Each row is a point. Each copy is the shape, with its points in the same order, turned, moved and blurred by noise. Some copies are also mirrored. Which?
In the rows, zero is written as 128.

Shape (7 x 3)
[[165 117 155]
 [121 184 126]
 [177 101  75]
 [147 127 113]
 [109 139 166]
 [138  77 129]
 [134 174 126]]
Copy 1 (7 x 3)
[[113  82 133]
 [123 168 155]
 [ 80 121  71]
 [111 129 104]
 [165 124 146]
 [136  91  84]
 [115 161 147]]
Copy 1 is: mirrored
Copy 2 (7 x 3)
[[171 131 163]
 [100 178 140]
 [117  64 144]
 [124 119 139]
 [159 173 125]
 [169  98 111]
 [105 164 147]]
Copy 2 is: mirrored
Copy 3 (7 x 3)
[[158 113 143]
 [133 185 145]
 [182 134  72]
 [150 138 108]
 [112 132 160]
 [143  93  97]
 [139 178 140]]
Copy 3 is: only turned

Shape (9 x 4)
[[129 159 144 116]
 [156 135  87 116]
 [177 116 141 201]
 [ 69 151 128  91]
 [117 116 175 127]
 [109 130 146 126]
 [ 98 109 168  99]
 [122  93 123 154]
 [138 145 143 171]]
Copy 1 (9 x 4)
[[124 181 129 102]
 [148 117 109  93]
 [ 72 107  74 148]
 [131 179 188  91]
 [114 175 144 155]
 [126 165 142 124]
 [132 179 167 149]
 [108 113 147 134]
 [ 85 147 111 118]]
Copy 1 is: only turned
Copy 2 (9 x 4)
[[161 146 100 143]
 [ 99 130  87 136]
 [131 137 138  49]
 [151 170 126 203]
 [173 124 154 139]
 [148 145 134 151]
 [167 117 156 176]
 [107 132 154 119]
 [150 156 118  92]]
Copy 2 is: mirrored
Copy 3 (9 x 4)
[[160 142 146 137]
 [ 99 158 120 172]
 [103  58 134 179]
 [146 182 179 104]
 [143 110 146 100]
 [129 137 158 119]
 [139 134 142  75]
 [ 87 110 148 124]
 [127  97 161 161]]
Copy 3 is: only turned
Copy 4 (9 x 4)
[[108 100 128 119]
 [181 126 119 123]
 [148 109 226 139]
 [ 98 135  79 155]
 [ 83 138 152 126]
 [106 124 133 146]
 [ 75 159 127 123]
 [138 157 162 157]
 [123  97 171 159]]
Copy 4 is: mirrored

Shape (8 x 4)
[[156 141  76 138]
 [112 125 143 125]
 [136 146 171 124]
 [138  63 149 109]
 [137 116 121 134]
 [150 143  78 190]
 [146 126  88 116]
 [ 51 130 108 136]]
Copy 1 (8 x 4)
[[118 176 132 153]
 [133 117 132 106]
 [120 108 173  94]
 [ 80  83 103 124]
 [118 124 128 129]
 [151 164 146 185]
 [104 166 118 131]
 [187 124  91  96]]
Copy 1 is: mirrored
Copy 2 (8 x 4)
[[106 184 116 148]
 [133 126 155 124]
 [136 108 124  97]
 [146  93 148 174]
 [133 145 141 143]
 [147 213 112 144]
 [ 94 157 126 151]
 [121 160 209 115]]
Copy 2 is: only turned
Copy 3 (8 x 4)
[[152 104  78 159]
 [116 125 128 115]
 [107 151 149 153]
 [161 177 131  97]
 [150 127 120 130]
 [178  64 109 169]
 [148 122  79 140]
 [104  73 118  76]]
Copy 3 is: only turned

Shape (12 x 6)
[[ 85 150 121 141  94  88]
 [ 95 142 124 115 117 136]
 [124 165 134 128 130 109]
 [173  50 112 128 129 110]
 [156  58 147 125 166  56]
 [155 135 135 123  78  96]
 [112 130 169 131 119 123]
 [ 86 146 146 116 128 151]
 [140  95 146 152 140 132]
 [164  85 185 193 100  92]
 [122 137 139 127 142 125]
 [130 150 152 170 141 102]]
Copy 1 (12 x 6)
[[161 144 125 196 118 103]
 [148 154 142 163 121 137]
 [152 133 114 164 155 130]
 [113  58 156 109  99 112]
 [182  49 157  99 129  91]
 [139  95  87 172 111 124]
 [162 146 113 120 127 109]
 [147 170 133 145 132 137]
 [122 112 141 104 133 100]
 [129  86  88  97 130  38]
 [154 132 130 133 137 129]
 [147 121 114 143 173  88]]
Copy 1 is: mirrored
Copy 2 (12 x 6)
[[115  87 136  64  99 132]
 [109  91 140 118 122 135]
 [ 90 118 132 101 106 106]
 [154 157  94  92 197 124]
 [113 143  50  62 196  99]
 [151 121 140  85 126  85]
 [119  98  96 116 111 110]
 [ 97  82 124 143 111 135]
 [133 143  85 120 136 126]
 [176 155  50  74 107  97]
 [ 99 119 110 118 125 117]
 [ 98 142  95  91  94 109]]
Copy 2 is: only turned

Shape (11 x 8)
[[157 120 165 115 145 146  91 133]
 [106 169 143  76 113  84 102 124]
 [149 104 102 136  91 143 158  95]
 [126 185 129  83 144  81 142 159]
 [124 114  89 190 112 133 128  93]
 [104  91 106 158 137 166 130 125]
 [131 155 126 115 148  85 107 136]
 [109 114 139 172 117 173 155  97]
 [119 117  84 144 120 169 105 117]
 [149 119 157 109 187 191 109  73]
 [137 197 138 109 128 121 113 146]]
Copy 1 (11 x 8)
[[156 122  81 127 142 169  98 135]
 [ 88 148  99 126  84 132 109 174]
 [132 112 121 159 146  96 152  89]
 [ 73 114 146 108  96 154  98 166]
 [151 142 134 126 184  77 156 121]
 [162  98 119 155 189 103 135 152]
 [119 139 136 103 113 144 112 165]
 [130 122 109 164 206  91 114 119]
 [159  97  99 120 164  85 142 143]
 [189 109  86 146 149 118  40 115]
 [ 84 118 103  86 126 140  94 148]]
Copy 1 is: only turned
Copy 2 (11 x 8)
[[148 105 173 155 116 132 126 153]
 [154 113 108 140  85  92 158  92]
 [ 84 173 141 125 150 129 116 115]
 [142  82 108 145 138  85 185  96]
 [105 188 163  70 142 148 145 133]
 [143 176 145  94 173 140 116 163]
 [153 111 144 128 115 101 178 106]
 [100 146 136  74 167 144 100 155]
 [129 176 146 101 140 109 127 166]
 [143 100 195 113 137  97  66 163]
 [123  98 120 132 102  84 174 149]]
Copy 2 is: mirrored
Copy 3 (11 x 8)
[[127 124 146 149 166 163  84 114]
 [ 86  58 133 188 109 156 112 134]
 [144 150 102 140 104 104 143 114]
 [ 53  56 137 131 118 149 123 128]
 [163 140 120 136 114  79 124 167]
 [148 163 156 123 101 116  97 149]
 [ 87  76 129 145 135 133  93 146]
 [190 141 149 119 104 127 132 137]
 [134 158 162 155 119  92 114 143]
 [172 117 176 135 151 125  66  66]
 [ 89  71 160 150 151 143 139 135]]
Copy 3 is: mirrored

Shape (13 x 9)
[[143 148 125 138 107 136 108 142 135]
 [129  64 131 144  76 115 107 142 130]
 [139 148 140 117 134 112 120 131 108]
 [121 126 132 105 135 120 157 133  91]
 [135 151 128 145 123 105 120  99 123]
 [139 153 127 138 102 137 137  98 142]
 [144 128 156 145 137 119 113 147 136]
 [137  86 120 144 125 150 160 141 131]
 [ 77 132 131 148 129 109 120 119 130]
 [124 138 186   7 133 127 105 102 123]
 [126 140 117 134 134 151 103  90 122]
 [120 123 105 106 110 132 162 145 108]
 [136 148 164 140 107 166 117 114 115]]
Copy 1 (13 x 9)
[[128 121 156 132 129 137  97 107 122]
 [ 72 129 155 112 171 146 146  86 138]
 [127 131 124 146 129 123 114 141 120]
 [120 124 101 148 118 143 151 141 135]
 [130 140 141 146 133 105 105 127 157]
 [140 126 144 131 124 140  94 115 169]
 [125 106 144 113 144 111 120 132 115]
 [103  96 131  98 111 139 150 102 153]
 [150 144 156 143 141 110 159 116 150]
 [161 185  85 101 165 191 114 193 106]
 [150 156 125 120 117 119 106  98 146]
 [112 120 125 146 101 170 150 122 142]
 [158 111 113 126 153 140  95  97 134]]
Copy 1 is: mirrored
Copy 2 (13 x 9)
[[107 149 115 117 136 121 115 132 129]
 [118 197 147 160 118 166 121 150 115]
 [114 126 143 108 114 125 120 103 144]
 [125 104 155 115  87 146 126 123 123]
 [100 127 154 108 153 143 116 120 156]
 [110 116 126 120 154 136 120 154 151]
 [141 155 138 114 140 122 121 107 129]
 [145 132 154 143 125 137 131 159  88]
 [114 129 135 113 146 191 118 104 121]
 [132  95 102 178  62 131 149  68 199]
 [ 88 116 133 133 158 135 150 118 132]
 [115 107 136 127  87 147 109 150 107]
 [125 139 112 107 136 126 167 139 146]]
Copy 2 is: only turned
Copy 3 (13 x 9)
[[115 125  96 156 139 147 141 133 140]
 [ 79 172  81 128 107 132 111 127  97]
 [129 135 142 149 148 141 151 137 118]
 [147 126 147 121 122 120 143 128  98]
 [125 142 136 158 107 150 153 146 145]
 [138 128 116 170 102 132 132 129 153]
 [103 131 135 144 148 166 116 133 127]
 [117 119 116 109  98 141 106  97 113]
 [109 132 134 119 103 135 133 182 140]
 [138 167 180 160 198  43 130 126 133]
 [101 118 135 152 110 119 162 126 156]
 [155 126 111 114 117 116 138 121 104]
 [106 101 127 188 122 120 124 131 125]]
Copy 3 is: mirrored
Copy 4 (13 x 9)
[[117 112 109 116 135 144 156 137 150]
 [108 123 133 143  76 164 178  87 140]
 [148 118 121 118 148 147 129 120 133]
 [147 144 138 115 120 134 106 105 122]
 [160 105 104 128 130 133 149 132 117]
 [146 138 111 125 128 125 169 147 123]
 [124 107 111 150 138 149 129 129 151]
 [ 87 160 131 153 107 125 130 106 120]
 [151  97 123 131  82 111 117 131 144]
 [191 136 209  96 190 119 145  84 179]
 [153 113 103 121 133  88 154 113 134]
 [113 148 142  93 106 135 117 116 115]
 [153 145  88 127 138 126 158 120 169]]
Copy 4 is: only turned
